Rows are points. Each copy is the shape, with its points in the same order, stretched, turned, moved and blurred by noise. Say if it was mirrored as well.

Shape (6 x 3):
|  0.27 |  0.01 | -0.13 |
|  0.37 | -0.55 | -0.45 |
| -0.21 |  0.35 |  0.11 |
| -0.17 |  0.02 |  0.08 |
| -0.28 |  0.27 | -0.08 |
|  0.40 | -0.44 |  0.44 |
Copy 1 (6 x 3):
| -0.09 |  0.09 |  0.23 |
| -0.64 | -0.17 |  0.57 |
|  0.36 |  0.09 | -0.34 |
|  0.20 | -0.17 | -0.13 |
|  0.19 |  0.00 | -0.37 |
|  0.14 | -0.30 |  0.76 |
Copy 1 is: mirrored
Copy 2 (6 x 3):
|  0.12 |  0.28 | -0.05 |
|  0.01 |  0.20 |  0.56 |
| -0.18 |  0.06 | -0.52 |
| -0.16 | -0.07 | -0.20 |
| -0.34 |  0.12 | -0.35 |
|  0.56 | -0.37 |  0.08 |
Copy 2 is: mirrored
Copy 3, 6 rows:
|  0.13 | -0.19 | -0.03 |
|  0.10 | -0.85 |  0.06 |
| -0.21 |  0.44 |  0.12 |
| -0.17 |  0.16 |  0.29 |
| -0.38 |  0.29 |  0.06 |
|  0.55 | -0.27 |  0.54 |
Copy 3 is: only turned

Shape:
| -0.02 |  0.00 | -0.29 |  0.04 |
| -0.31 |  0.17 |  0.42 | -0.14 |
| -0.15 | -0.28 | -0.17 | -0.34 |
| -0.66 |  0.08 |  0.17 | -0.12 |
| -0.30 | -0.05 |  0.27 | -0.37 |
|  0.12 |  0.53 | -0.37 | -0.16 |
|  0.65 |  0.28 | -0.42 |  0.11 |
| -0.24 |  0.17 |  0.22 |  0.09 |
|  0.49 |  0.13 | -0.35 | -0.09 |
Copy 1, 9 rows:
| -0.04 | -0.22 | -0.16 |  0.08 |
| -0.49 |  0.11 |  0.36 |  0.05 |
|  0.09 |  0.10 | -0.08 | -0.22 |
| -0.54 |  0.28 |  0.01 |  0.01 |
| -0.27 |  0.22 |  0.21 | -0.18 |
| -0.31 | -0.60 | -0.16 | -0.22 |
|  0.15 | -0.89 | -0.09 |  0.04 |
| -0.44 | -0.09 |  0.18 |  0.22 |
|  0.16 | -0.63 | -0.06 | -0.09 |
Copy 1 is: mirrored
Copy 2:
| -0.10 | -0.02 | -0.13 |  0.26 |
| -0.34 |  0.25 |  0.19 | -0.40 |
| -0.18 | -0.36 | -0.39 | -0.17 |
| -0.74 |  0.11 | -0.12 | -0.30 |
| -0.29 | -0.10 | -0.12 | -0.53 |
|  0.05 |  0.65 | -0.28 |  0.29 |
|  0.57 |  0.31 | -0.10 |  0.58 |
| -0.26 |  0.23 |  0.24 | -0.08 |
|  0.48 |  0.15 | -0.18 |  0.37 |
Copy 2 is: only turned
Copy 3:
| -0.24 |  0.23 | -0.38 | -0.12 |
|  0.18 |  0.27 |  0.45 |  0.24 |
| -0.27 |  0.04 |  0.02 | -0.37 |
|  0.35 |  0.47 |  0.47 | -0.16 |
| -0.06 |  0.17 |  0.48 | -0.09 |
| -0.54 |  0.48 | -0.37 |  0.11 |
| -0.63 |  0.03 | -0.79 |  0.32 |
|  0.19 |  0.25 |  0.08 |  0.18 |
| -0.65 |  0.05 | -0.59 |  0.18 |
Copy 3 is: mirrored

Shape:
|  0.22 |  0.01 |  0.40 |  0.55 |  0.14 |  0.38 |
|  0.27 | -0.08 | -0.18 |  0.44 |  0.09 |  0.51 |
| -0.49 |  0.22 |  0.15 | -0.18 |  0.65 | -0.09 |
|  0.76 | -0.10 | -0.20 |  0.12 |  0.15 |  0.33 |
| -0.12 |  0.07 |  0.25 | -0.05 |  0.20 | -0.04 |
|  0.29 |  0.39 |  0.08 | -0.15 | -0.02 | -0.19 |
| -0.38 | -0.56 | -0.41 | -0.08 |  0.50 | -0.20 |
| -0.06 | -0.12 |  0.16 | -0.37 |  0.32 |  0.27 |
| -0.30 |  0.02 |  0.39 | -0.05 |  0.09 | -0.28 |
|  0.52 | -0.10 | -0.54 |  0.21 | -0.29 |  0.58 |
Copy 1:
|  0.21 |  0.01 |  0.30 |  0.17 |  0.05 |  0.64 |
|  0.04 | -0.03 |  0.02 |  0.49 |  0.25 |  0.29 |
| -0.30 |  0.07 |  0.03 | -0.66 |  0.28 |  0.18 |
|  0.26 | -0.45 |  0.19 |  0.50 |  0.52 |  0.04 |
| -0.15 | -0.06 |  0.31 | -0.25 |  0.09 |  0.16 |
| -0.03 |  0.03 |  0.56 | -0.02 |  0.38 | -0.16 |
| -0.13 | -0.28 | -0.45 | -0.25 |  0.01 | -0.21 |
| -0.40 | -0.38 |  0.23 | -0.19 |  0.28 |  0.17 |
| -0.17 |  0.06 |  0.42 | -0.39 | -0.15 |  0.09 |
| -0.07 | -0.18 |  0.05 |  0.91 |  0.39 | -0.14 |
Copy 1 is: mirrored
Copy 2 (10 x 6):
|  0.42 | -0.04 |  0.09 |  0.08 |  0.26 | -0.64 |
|  0.22 | -0.13 | -0.32 |  0.18 |  0.47 | -0.39 |
| -0.30 |  0.74 |  0.32 | -0.24 |  0.24 | -0.10 |
|  0.54 | -0.13 | -0.38 |  0.04 |  0.46 | -0.02 |
|  0.02 |  0.33 |  0.20 | -0.11 |  0.10 | -0.15 |
|  0.35 |  0.40 | -0.12 |  0.00 | -0.18 |  0.03 |
| -0.71 |  0.15 |  0.30 |  0.20 |  0.57 |  0.47 |
| -0.15 |  0.13 |  0.09 | -0.49 |  0.34 | -0.06 |
| -0.04 |  0.34 |  0.47 |  0.02 | -0.11 | -0.15 |
|  0.22 | -0.44 | -0.79 |  0.24 |  0.30 | -0.13 |
Copy 2 is: mirrored
Copy 3 (10 x 6):
| -0.06 | -0.14 | -0.29 |  0.43 |  0.50 |  0.37 |
|  0.20 |  0.08 | -0.52 | -0.08 |  0.48 |  0.37 |
| -0.56 |  0.52 |  0.29 |  0.05 | -0.01 | -0.29 |
|  0.49 | -0.03 | -0.08 | -0.40 |  0.62 |  0.47 |
| -0.25 |  0.05 |  0.13 |  0.04 |  0.09 | -0.05 |
|  0.32 |  0.01 |  0.40 |  0.03 | -0.01 |  0.03 |
| -0.27 |  0.26 | -0.18 | -0.71 |  0.31 | -0.51 |
| -0.33 |  0.16 |  0.02 | -0.39 |  0.06 |  0.30 |
| -0.31 | -0.11 |  0.15 |  0.13 | -0.06 | -0.31 |
|  0.69 | -0.02 | -0.60 | -0.49 |  0.30 |  0.59 |
Copy 3 is: only turned

Shape, 12 rows:
| -0.41 | -0.06 | -0.04 |  0.42 |  0.00 | -0.39 |  0.44 |  0.19 |
| -0.11 | -0.09 |  0.16 | -0.33 |  0.11 | -0.36 |  0.12 | -0.06 |
|  0.03 |  0.68 | -0.06 |  0.15 |  0.27 |  0.28 |  0.53 |  0.12 |
| -0.19 |  0.35 | -0.27 | -0.48 |  0.40 | -0.10 | -0.24 | -0.51 |
| -0.45 |  0.59 |  0.00 |  0.36 | -0.01 |  0.27 |  0.50 |  0.10 |
| -0.17 |  0.18 | -0.29 |  0.50 |  0.04 |  0.10 | -0.35 |  0.24 |
| -0.07 | -0.16 | -0.15 |  0.09 | -0.42 |  0.29 | -0.42 | -0.42 |
| -0.05 | -0.21 | -0.31 | -0.18 | -0.36 | -0.14 |  0.35 |  0.17 |
| -0.36 | -0.34 | -0.35 | -0.45 |  0.30 |  0.12 | -0.32 | -0.05 |
|  0.29 | -0.20 |  0.14 | -0.34 | -0.34 |  0.02 |  0.09 |  0.20 |
| -0.55 | -0.23 | -0.04 | -0.42 | -0.43 | -0.10 | -0.45 |  0.21 |
| -0.34 |  0.51 | -0.54 | -0.48 |  0.21 |  0.02 | -0.12 | -0.50 |
Copy 1:
| -0.22 | -0.65 |  0.32 |  0.32 | -0.16 |  0.22 |  0.37 |  0.11 |
|  0.23 | -0.50 | -0.25 | -0.08 |  0.05 |  0.15 |  0.11 |  0.02 |
|  0.08 |  0.38 |  0.48 | -0.35 |  0.00 |  0.19 |  0.23 |  0.03 |
|  0.11 | -0.17 | -0.25 | -0.49 |  0.00 |  0.32 | -0.46 | -0.41 |
| -0.05 |  0.09 |  0.56 | -0.10 | -0.37 |  0.33 |  0.14 |  0.37 |
| -0.44 |  0.20 |  0.13 |  0.39 |  0.04 | -0.12 | -0.14 | -0.01 |
|  0.03 |  0.20 | -0.45 |  0.33 | -0.55 |  0.07 | -0.22 |  0.00 |
| -0.08 | -0.42 | -0.23 | -0.20 | -0.51 | -0.17 |  0.56 |  0.00 |
|  0.14 | -0.40 | -0.27 | -0.18 | -0.37 | -0.25 | -0.49 | -0.26 |
|  0.26 | -0.06 | -0.38 | -0.06 | -0.13 | -0.24 |  0.34 |  0.11 |
| -0.19 | -0.43 | -0.56 |  0.02 | -0.30 | -0.26 | -0.18 |  0.42 |
| -0.16 | -0.10 | -0.26 | -0.63 | -0.36 |  0.40 | -0.33 | -0.38 |
Copy 1 is: mirrored
Copy 2, 12 rows:
|  0.01 |  0.22 | -0.12 |  0.59 | -0.02 |  0.30 |  0.16 |  0.44 |
| -0.30 | -0.10 | -0.01 |  0.33 |  0.15 | -0.08 |  0.43 | -0.25 |
|  0.33 |  0.23 |  0.32 |  0.06 | -0.33 | -0.73 |  0.12 |  0.41 |
| -0.61 |  0.08 |  0.09 | -0.13 |  0.65 | -0.53 |  0.29 | -0.02 |
|  0.06 |  0.69 |  0.34 |  0.12 | -0.43 | -0.25 |  0.00 |  0.60 |
|  0.28 |  0.43 |  0.01 | -0.19 |  0.17 |  0.43 | -0.20 |  0.37 |
| -0.49 |  0.27 | -0.35 | -0.42 | -0.01 |  0.38 | -0.36 | -0.07 |
| -0.07 |  0.10 | -0.59 |  0.03 | -0.11 | -0.02 |  0.40 | -0.07 |
| -0.47 | -0.14 | -0.09 | -0.27 |  0.39 |  0.11 |  0.59 |  0.13 |
|  0.04 | -0.08 | -0.37 | -0.08 | -0.27 |  0.03 |  0.27 | -0.51 |
| -0.36 |  0.56 | -0.18 | -0.18 |  0.16 |  0.52 |  0.46 | -0.28 |
| -0.59 |  0.33 |  0.00 | -0.32 |  0.59 | -0.69 |  0.32 |  0.14 |
Copy 2 is: mirrored
Copy 3, 12 rows:
| -0.27 | -0.10 |  0.06 | -0.38 | -0.25 | -0.32 |  0.45 |  0.47 |
|  0.25 | -0.09 | -0.34 | -0.37 |  0.29 |  0.03 |  0.07 |  0.09 |
| -0.89 | -0.06 | -0.26 | -0.34 | -0.05 |  0.25 | -0.10 |  0.32 |
| -0.13 | -0.43 | -0.20 | -0.08 |  0.84 |  0.01 | -0.25 | -0.47 |
| -0.91 | -0.20 | -0.07 | -0.48 | -0.40 | -0.20 |  0.03 |  0.20 |
| -0.34 | -0.12 |  0.58 |  0.22 | -0.30 | -0.21 | -0.19 |  0.10 |
|  0.29 | -0.23 |  0.30 |  0.14 | -0.26 | -0.21 | -0.01 | -0.67 |
|  0.06 |  0.10 | -0.46 |  0.12 | -0.22 | -0.28 |  0.39 |  0.15 |
|  0.20 | -0.59 | -0.23 |  0.25 |  0.22 | -0.13 | -0.17 | -0.23 |
|  0.44 |  0.26 | -0.51 | -0.01 | -0.27 |  0.02 | -0.03 |  0.13 |
|  0.56 | -0.31 | -0.13 | -0.08 | -0.12 | -0.66 | -0.26 | -0.17 |
| -0.45 | -0.42 | -0.24 |  0.06 |  0.64 | -0.16 | -0.10 | -0.57 |
Copy 3 is: only turned

Shape:
| -0.61 |  0.35 |  0.26 | -0.57 |  0.36 | -0.25 |  0.33 |  0.36 |
|  0.14 |  0.32 |  0.18 |  0.02 | -0.24 | -0.41 | -0.33 |  0.15 |
| -0.52 | -0.26 | -0.47 |  0.23 |  0.37 |  0.08 |  0.14 |  0.36 |
|  0.22 |  0.05 |  0.39 |  0.04 | -0.34 |  0.11 | -0.15 | -0.31 |
| -0.03 | -0.24 |  0.26 |  0.32 | -0.29 | -0.18 | -0.54 | -0.39 |
|  0.35 | -0.44 | -0.03 | -0.09 |  0.12 |  0.35 |  0.20 |  0.21 |
|  0.04 |  0.12 | -0.38 | -0.29 |  0.55 | -0.22 | -0.52 | -0.28 |
|  0.31 |  0.39 |  0.12 | -0.50 |  0.36 | -0.04 | -0.60 |  0.28 |
|  0.27 |  0.05 | -0.03 |  0.11 | -0.27 | -0.45 |  0.03 | -0.28 |
|  0.06 |  0.21 |  0.29 |  0.39 |  0.22 | -0.47 | -0.32 |  0.17 |
|  0.03 | -0.22 | -0.34 | -0.49 | -0.28 | -0.13 |  0.03 | -0.39 |
| -0.45 |  0.15 |  0.38 |  0.44 | -0.38 |  0.42 |  0.08 | -0.29 |
| -0.50 | -0.02 | -0.04 |  0.04 | -0.12 | -0.21 |  0.12 | -0.23 |
Copy 1:
|  0.06 | -0.92 |  0.12 | -0.10 |  0.53 |  0.73 |  0.29 |  0.27 |
| -0.43 |  0.10 | -0.02 |  0.34 |  0.32 | -0.03 |  0.66 |  0.14 |
|  0.30 | -0.40 |  0.26 | -0.15 | -0.17 |  0.11 | -0.37 |  0.32 |
| -0.26 |  0.51 |  0.14 | -0.10 |  0.24 |  0.26 |  0.36 | -0.37 |
| -0.28 |  0.75 |  0.19 |  0.24 | -0.05 |  0.45 |  0.26 | -0.08 |
|  0.50 | -0.11 |  0.12 | -0.32 | -0.27 | -0.14 |  0.35 | -0.51 |
|  0.33 |  0.28 | -0.74 |  0.33 |  0.23 |  0.23 |  0.34 |  0.42 |
|  0.22 | -0.05 | -0.30 |  0.08 |  0.40 | -0.15 |  1.07 |  0.41 |
| -0.34 |  0.30 | -0.28 |  0.44 |  0.26 |  0.11 |  0.15 | -0.41 |
| -0.07 |  0.12 |  0.22 |  0.61 |  0.66 | -0.08 |  0.40 |  0.18 |
| -0.11 |  0.16 | -0.63 | -0.07 | -0.38 |  0.53 |  0.24 | -0.34 |
| -0.46 |  0.35 |  0.74 | -0.54 |  0.33 |  0.70 | -0.37 | -0.09 |
| -0.29 | -0.03 |  0.08 | -0.03 |  0.09 |  0.72 | -0.24 |  0.03 |
Copy 1 is: mirrored
Copy 2, 13 rows:
| -0.49 |  0.34 |  0.09 |  0.10 | -0.46 |  0.50 |  0.45 | -0.26 |
| -0.29 | -0.31 |  0.10 |  0.13 |  0.22 |  0.49 |  0.04 | -0.14 |
| -0.53 |  0.34 |  0.43 |  0.36 | -0.11 | -0.60 | -0.05 | -0.36 |
|  0.32 |  0.05 | -0.26 |  0.08 | -0.07 |  0.38 | -0.18 |  0.20 |
|  0.09 | -0.36 | -0.07 |  0.26 | -0.13 |  0.00 | -0.49 |  0.07 |
|  0.01 |  0.67 |  0.14 | -0.08 | -0.05 | -0.01 | -0.22 |  0.22 |
| -0.27 | -0.01 |  0.02 | -0.49 | -0.17 | -0.17 | -0.10 | -0.58 |
| -0.34 |  0.28 |  0.08 | -0.42 |  0.16 |  0.65 |  0.00 | -0.66 |
|  0.03 | -0.36 | -0.06 |  0.02 | -0.01 |  0.13 |  0.02 |  0.33 |
| -0.13 | -0.19 |  0.55 |  0.06 |  0.07 |  0.23 | -0.07 | -0.40 |
| -0.20 | -0.05 | -0.50 | -0.07 | -0.22 | -0.06 | -0.07 |  0.43 |
|  0.48 |  0.05 | -0.24 |  0.57 | -0.23 |  0.01 | -0.03 |  0.04 |
| -0.13 | -0.14 | -0.16 |  0.37 | -0.34 | -0.20 |  0.04 |  0.01 |
Copy 2 is: mirrored
Copy 3, 13 rows:
|  0.13 |  0.06 |  0.17 |  0.29 | -0.34 | -0.56 | -0.82 | -0.02 |
|  0.00 | -0.11 |  0.47 | -0.34 | -0.21 |  0.27 | -0.07 |  0.21 |
|  0.37 | -0.26 | -0.43 |  0.65 | -0.35 | -0.53 |  0.31 | -0.17 |
| -0.45 |  0.03 |  0.10 | -0.16 |  0.32 |  0.44 | -0.12 |  0.22 |
| -0.03 | -0.33 |  0.29 |  0.16 |  0.44 |  0.39 |  0.15 |  0.40 |
| -0.28 |  0.22 | -0.37 |  0.11 | -0.23 | -0.26 |  0.34 |  0.21 |
|  0.62 |  0.09 |  0.39 | -0.25 |  0.34 | -0.09 |  0.12 |  0.24 |
|  0.32 |  0.47 |  0.28 | -0.37 | -0.29 |  0.19 | -0.25 |  0.37 |
| -0.19 | -0.22 |  0.52 | -0.45 |  0.26 |  0.03 |  0.25 |  0.10 |
| -0.01 |  0.06 |  0.71 |  0.15 | -0.21 |  0.06 |  0.22 | -0.07 |
|  0.18 | -0.37 | -0.05 | -0.45 |  0.48 | -0.16 | -0.05 |  0.47 |
| -0.56 | -0.21 | -0.40 |  0.48 |  0.27 |  0.51 | -0.33 | -0.23 |
|  0.04 | -0.43 |  0.04 |  0.22 |  0.29 | -0.18 | -0.17 |  0.00 |
Copy 3 is: only turned
Copy 4:
| -0.13 |  0.98 | -0.20 | -0.34 |  0.05 | -0.02 | -0.12 | -0.56 |
| -0.20 | -0.18 | -0.05 | -0.38 |  0.37 | -0.16 | -0.10 | -0.15 |
|  0.11 |  0.21 | -0.27 | -0.50 | -0.78 |  0.21 | -0.34 | -0.07 |
|  0.08 | -0.08 |  0.29 |  0.05 |  0.29 | -0.28 |  0.11 |  0.19 |
|  0.07 | -0.33 |  0.49 | -0.48 |  0.09 | -0.35 | -0.11 |  0.26 |
| -0.04 |  0.13 |  0.00 |  0.14 | -0.20 |  0.44 |  0.33 |  0.24 |
| -0.15 | -0.19 |  0.21 | -0.10 |  0.05 |  0.26 | -0.45 | -0.50 |
|  0.01 | -0.02 |  0.10 | -0.19 |  0.71 |  0.48 | -0.07 | -0.51 |
| -0.45 | -0.23 |  0.00 |  0.01 |  0.03 | -0.27 | -0.06 |  0.03 |
| -0.23 | -0.02 | -0.05 | -0.56 |  0.39 |  0.09 | -0.52 |  0.14 |
| -0.28 | -0.08 |  0.22 |  0.18 | -0.40 | -0.23 |  0.35 | -0.41 |
|  0.55 |  0.16 |  0.16 | -0.16 | -0.12 | -0.63 | -0.24 |  0.38 |
| -0.05 |  0.21 |  0.07 | -0.28 | -0.39 | -0.49 | -0.18 | -0.15 |
Copy 4 is: only turned
